Each row is a point. Each copy is the shape, with its points in the same order, turned, moved and blurred by noise. Is it also mirrored, or only turned?

Shape, 6 rows:
[[ -6  -9]
 [ 12  31]
 [ -1 -18]
 [ 29 -32]
 [ 30  48]
 [-52  22]]
Copy 1:
[[  2  -7]
 [ -2  39]
 [ -5 -14]
 [-37 -18]
 [-14  59]
 [ 54  10]]
Copy 1 is: mirrored
Copy 2, 6 rows:
[[ 18 -11]
 [-26  18]
 [ 20  -1]
 [ 42  17]
 [-38  35]
 [-26 -41]]
Copy 2 is: only turned
Copy 3 (6 x 2):
[[ -3 -17]
 [-10  29]
 [  6 -25]
 [ 37 -24]
 [ -6  52]
 [-59 -14]]
Copy 3 is: only turned
Copy 4, 6 rows:
[[-11  13]
 [ -8 -27]
 [ -2  18]
 [ 37  21]
 [  4 -53]
 [-60   1]]
Copy 4 is: mirrored

Shape, 10 rows:
[[ 34  21 -17  20]
 [ 32  15 -16  19]
 [ 15 -32  20 -27]
 [-26  14   8  21]
 [-19   8 -15  29]
 [ -3   6   4 -39]
 [-13  12 -18  33]
 [-14  44 -21  34]
 [ 41  28  -6  22]
 [ -8 -19  28  17]]
Copy 1:
[[ 50   3  -8  13]
 [ 41  -2  -4  14]
 [ -1 -31  22 -29]
 [ -3  18  20  29]
 [  3   3   5  43]
 [-11   9  -4 -29]
 [ 11   3  -2  42]
 [ 21  35 -11  49]
 [ 59  11  -3   7]
 [ -4 -15  42  16]]
Copy 1 is: only turned
Copy 2 (10 x 4):
[[ 25 -24  -3  21]
 [ 25 -24  -2  13]
 [ 32 -10  33 -49]
 [-21  11   7  -1]
 [-26 -13   0   5]
 [ 14  -1  58 -15]
 [-21 -16  -3  12]
 [-23  -4   0  41]
 [ 38 -12  -6  29]
 [  2  11  -3 -37]]
Copy 2 is: mirrored
Copy 3 (10 x 4):
[[ 28  -2 -44 -12]
 [ 26  -6 -35 -11]
 [ -1   5  33 -24]
 [  1  31 -12  28]
 [ -5   6 -31  31]
 [-22  23  -1 -30]
 [  3   6 -36  34]
 [  8  23 -60  23]
 [ 45   4 -43 -14]
 [ 14  17  16  21]]
Copy 3 is: only turned
Copy 4, 10 rows:
[[ 15  -6  45  -3]
 [ 14 -10  41  -8]
 [ 36  -7 -32 -23]
 [-28 -14   0  14]
 [-31 -21  18  -6]
 [  7  29 -20 -13]
 [-28 -20  26  -4]
 [-36  -3  43  13]
 [ 22  -5  48   7]
 [  3 -34 -20   4]]
Copy 4 is: mirrored

Shape:
[[-13  22 -20  -2 -13  -4]
 [ 20  -6  19  17  -9   2]
 [-20  16   6 -17  10   5]
 [  7   5  -5 -10   5 -27]
 [ 60  44   1  -1 -23 -26]
 [-14   5 -19 -13   3  10]
 [-15  34 -20  52   9   7]
 [ -2   2 -15 -23  10   9]
 [ -8  -3 -16 -22 -23  15]
 [-18  -7 -17   8   3 -16]
 [  2  -3  -6 -15 -42  -6]
 [-23  -1   8  -1  -3 -13]]
Copy 1 (12 x 6):
[[-15   0  -7  27 -10  16]
 [ 10  19 -10  21  -3 -34]
 [-12   1  18   7 -28   3]
 [-37   2  -9  14  -1  -8]
 [-31  56 -48  25   0 -10]
 [ -6 -10   4   3 -14  15]
 [ 17  16  26  56  22  25]
 [-12  -7  -5 -11  -7   8]
 [  7 -17 -20   8 -26   8]
 [-13 -21   7  31   1  -8]
 [ -2  -4 -36  25 -30  -9]
 [-12 -13   9  26 -17  -9]]
Copy 1 is: only turned
Copy 2, 12 rows:
[[ -1  38   3  -5  -3   7]
 [ -6  -6  -3  33  -7 -11]
 [-15   9   1  -7   8  28]
 [ 10   4 -16  -1 -20  12]
 [ 26  31  -4  55 -53  21]
 [  6  20   3  -9  18  16]
 [-24  58 -38  23  16  -4]
 [ 16   7   1  -5  15  23]
 [ 14  13  27  -6  12  -1]
 [ -2  18 -19 -14   3 -10]
 [ 13  14  27   4 -15 -13]
 [-18   6  -7 -11  -6  -2]]
Copy 2 is: mirrored

Shape:
[[-16  20  18   5  19 -13  22 -25  -7]
 [ 12  12  17 -40   8  21  16  22  -4]
 [-10 -18 -16   3  17 -13 -21  17  -5]
 [-24   8   9   6  25  11 -24 -14 -14]
 [-18  -9  28  14   6 -17  22 -21  22]
 [-28  -6  21   7 -25  -1   2  -6  -9]
 [-24 -26  34 -10   6  -3  16   2 -17]
 [-13  10  15   9 -13  19 -10  20 -24]
 [ -1 -18   2   1   9  24 -10  20  20]
 [-18 -19  -9 -48  39  12 -11  -4  15]
 [ 23   2  18   0   4 -27  11  -3   2]
 [  7   0 -25   8 -22   1  -8  29   0]
 [ -1 -34 -20  -9 -13   8 -36  10   2]
 [-24 -12 -18 -22  15  20  27  -7   3]
 [ -7 -39  -7  15 -22  -1   2 -16 -13]]
Copy 1 (15 x 9):
[[-28   3  -6  11  30  26  18 -16   5]
 [ 21  -3  -4 -38  14  19   8 -24 -35]
 [ -8  -6  -7 -14  15   9 -35  22  -3]
 [ -8   1   8  14  14  43 -22   2  -6]
 [-24  -6  -1  29  34 -13  10  -9  -6]
 [-17  18  -3  18  -8   5   1  -1 -17]
 [-19  -2  -5   7  12   5  12  14 -37]
 [ 17  26 -10   3 -13  26  -2   0 -13]
 [ 24 -16  -7   1  12  -6 -29  -3 -19]
 [-15 -34  10 -22  26  21 -43 -12 -43]
 [ -9   2   9 -17  25  -8  18  -3  12]
 [ 13  13 -20 -19 -10  -9 -27  -2  10]
 [  4  -9   8 -11 -21  -8 -49  18 -13]
 [-22 -31 -28  -5   5  12 -12 -22 -27]
 [-21 -18  -7  13 -22 -14  -5  16   0]]
Copy 1 is: mirrored
Copy 2, 15 rows:
[[  1  -9  26  28  -7 -21   4 -22 -19]
 [ 37  14  10 -14 -17  24   8 -19 -25]
 [  6  -2 -11 -10  23  -8  -6  24 -11]
 [ -9 -15  35 -10  20 -10  -8  -3 -16]
 [  2   0   7  20   0 -36  23 -24  13]
 [-22  -9   9  -6 -19  -5  11  -9  14]
 [ 11 -28   1 -15 -19 -18  25 -12  -4]
 [-12 -14  14 -10  -5  33   5   3   0]
 [ 21   4  -6 -23  30  12   6 -13   7]
 [ 28  16   6 -42  17 -29  -7 -17 -37]
 [ 30   8  12  26 -11 -11   8   7   6]
 [ -1  17 -20   3   7  26 -12  19   4]
 [  5  14 -12 -40  14  -2 -22  23  15]
 [  8   2 -16 -11   1 -13 -13 -37 -28]
 [ -5 -17 -18  -7 -12 -16 -20   1  29]]
Copy 2 is: only turned
Copy 3:
[[-21  11  28 -12  21  -9  19 -23  10]
 [ -6  15  11 -44 -16  26  -2  10  18]
 [ 16 -24  -9 -16   9  -1  -5  -3 -25]
 [-27   9  -9 -21  15   1  -2 -25 -34]
 [ -6   5  21  10  26 -13 -10 -34  25]
 [-26   1   6  15  -9  -7 -12 -14  -2]
 [-22  -8  35   2  -3  20 -16 -19   0]
 [-31   0 -19  -3 -13  16   5   6 -10]
 [  6 -11 -25 -26   2   9 -21 -13  12]
 [  8   1  19 -60   8  -7 -33 -14 -17]
 [ 17  10  24   2   9  11  18  -7  17]
 [ 11 -20 -24  -5 -15 -17   7  19   2]
 [ 25 -16 -21 -10 -22 -10 -22  -1 -26]
 [-12 -18  20 -45 -15 -23  -6 -19   7]
 [  7 -21   2  19 -27 -19  -8 -26 -10]]
Copy 3 is: only turned

Shape:
[[-19 -10  12  -8 -15  36  28  13   9  -6  13]
 [-15   9   5  25 -20  41  13  -2   6   5  -5]
 [ 10   9  17  22   8  -7  -5  -9  19 -18 -11]
 [ -9  11   5  -4   0  59   9  -8   2  15   6]
 [ 18  13  -2   4  -5 -23   1   1   5  -7  -3]
 [ -1  22  18   7   0 -25   6 -17  20 -12  -2]
 [ -2   2  28   5 -27  29  18  10   2  16  11]
 [  2 -10  12  18   7  -8  -6  -8  -7   2 -17]
 [-12  12  25  10   4 -13  -7  25  -7   2   0]
 [-21  -5  10   1 -33  38  -9   4   4  12  17]
 [  9   2  14  -7 -14  -7   2   3   9 -22 -14]
 [  3   9   4  11 -12  40   6  -1   1  -9  22]
 [ -5   7  17   8  -2 -20   0 -13 -10   8 -11]
 [ -2  -6  12  26   7 -19   2 -15 -13  -2   6]
 [ 25  -2  31  12   2 -16   0  -5   0  -4  -5]
 [ 11  -5  28  -4  -1  -3  -7  -6  22 -15   7]
 [ -3   9  30  11  -5  -7  -5 -12 -26 -13  -7]]
Copy 1 (17 x 11):
[[-14 -24  -3  26 -26  12 -15  29 -10   2   4]
 [-11 -10  20  29 -37   3   0   3 -14   8  10]
 [  9  20  23  -4  -6 -11 -15  -3   7  30  -7]
 [-36 -13  10  28 -19   2 -15  -2 -17   4  29]
 [ 26  13   3 -19   0   2  -9  -8 -10  16   0]
 [ 29  11   9   1  -7 -20 -26  -2  -8  24 -10]
 [  3 -29  16  15 -22   1 -11  13  -3   7  25]
 [  7   4  13   0   4 -13  11  -9  11   4  -4]
 [ 24  -6  24   7  20  -5   0  19  -8   8   1]
 [ -9 -34  27  23 -22  14 -19  -1 -10 -18  12]
 [ 20   2   2   0   0  15 -21  -3   5  21  -5]
 [-15   1  22  11 -30  10 -19  15  -7   0  21]
 [ 30   5   7   8   3 -22   0 -12   4   2   3]
 [ 18  19   8  -4  -4 -26   3   6   8  -8  -1]
 [ 20   6   9 -16   0 -13 -12   0  22  19   8]
 [  5  -6   7  -6  -1  -2 -35   1  14  15  -5]
 [ 27  15  14  20   3  -9  -2   0  17   0  16]]
Copy 1 is: mirrored
Copy 2:
[[-18  -4 -24  18   7 -15  -2   3  21  31 -12]
 [ -4   0 -23  39  28  -7   5  -1   7  -5 -17]
 [ 10  16 -15  -2   4 -16  12  -3  16 -32  17]
 [  1   3 -30  43  12  -6   4  16 -17  22  -7]
 [ -4  11  17  -9   0  -5  14  -9   4 -19  15]
 [ 12   6   7 -14  11 -21  24   9  19 -22  15]
 [ -8   6  -5  20  29 -22 -17  -1   4  18 -14]
 [ 10  10 -15 -13   6   8  -3  -5   0 -25   0]
 [-13 -12  -1 -13   9 -15 -18  12   5 -25   5]
 [  6 -18 -11  31   7 -20 -12  -7  -1  16 -27]
 [  6  10   6  -2  -4  -5  -1  -5  26  -6  14]
 [ -6  -5 -21  32  12 -18   7 -14  -4  12   8]
 [ 13   1   4 -19  20   4   4   8   1 -18   0]
 [  7  -4 -14 -26  21  -1  11 -12  -5 -20   3]
 [ 11  23  -2 -21  15 -13  -7 -10   5 -16  18]
 [ 14  13  -8 -10  -8 -31   0  -5  13  -2  12]
 [ 19 -11  -7  -9  25   5 -10  -3   8 -15  21]]
Copy 2 is: mirrored
Copy 3 (17 x 11):
[[  4  -9  16  -7 -15 -14  -6 -11  46  24  -4]
 [  3   1  -3  24 -32 -14  -9  -8  54   4   8]
 [ 13  11 -14  35  12   1  -2  -6   5   3  17]
 [ -3   8 -10 -17 -27   1  -2  -8  60   3  15]
 [ -6   1  -3  19   7 -11  -2   1 -11 -12   9]
 [  4   6  -3  28  24   2 -18 -11   3  -9   2]
 [  5  -6  22   5 -33  -6 -23  -2  34   9  16]
 [  4   1  -6  31 -11  20  12   3   6   4   1]
 [  4  23  13  18 -21   4 -12  -5 -10  11  -3]
 [  5 -12  -7  -4 -47  -9 -22 -17  33  11   0]
 [ 22  -5  -2  13   7 -16  -4   6   1   3  -1]
 [  6  -1  -1   2 -23 -18  -1 -24  38   2  21]
 [ -1   1   4  26  -6  19  -6  -1   0 -18  -7]
 [ -1  -4   5  34  -6  21  10 -21  -2  -7   1]
 [ 16  -5   8  25   3  14  -2   2  -7  -2  22]
 [ 21  -8  -7   7  10   3 -13 -10  -1  13  17]
 [ 26  10   8  24 -16  13   3 -11   2 -21  -2]]
Copy 3 is: mirrored
Copy 4:
[[ 24 -30  22   3 -18   4  32 -12  22  -2  -2]
 [ 20 -39   6  18  -7  -9  30 -10 -18 -10  -9]
 [ 20   5 -15  26 -14 -12  -8   9  -2 -20 -26]
 [  0 -32  16  17 -11  -8  25 -48   0  -9  -3]
 [ 17  11  -9  14   2  13  -9  18   1 -13  -4]
 [ 12  11   6  29 -21   3 -16  23   1 -10 -24]
 [ 20  -6  17   9 -19   2  47 -13  -2  -7   1]
 [ 15   1 -22   5  -5 -22   1   6   2   6  -9]
 [  1   8 -10   6   3  10  29  11  11   4 -30]
 [ 27 -18  33   2   6  -4  34 -20  -6   9  -6]
 [ 37   2 -11   9 -12  12  -1   4   7  -6 -16]
 [ 19 -17  22   3  -3  -2  20 -17  -4 -25  -8]
 [ -1  11  -9   6 -13  -5   2  14  -7  13 -10]
 [  4   7  -2  -1  -6 -26  -3  21  -4   0  -6]
 [ 21  26 -18  11 -19  -9   5   8   0 -15 -11]
 [ 33  19   8  19 -12  -4  -2  -2  18 -13 -18]
 [  8  11  -8 -14 -18  -6   5   5 -12   3 -28]]
Copy 4 is: only turned
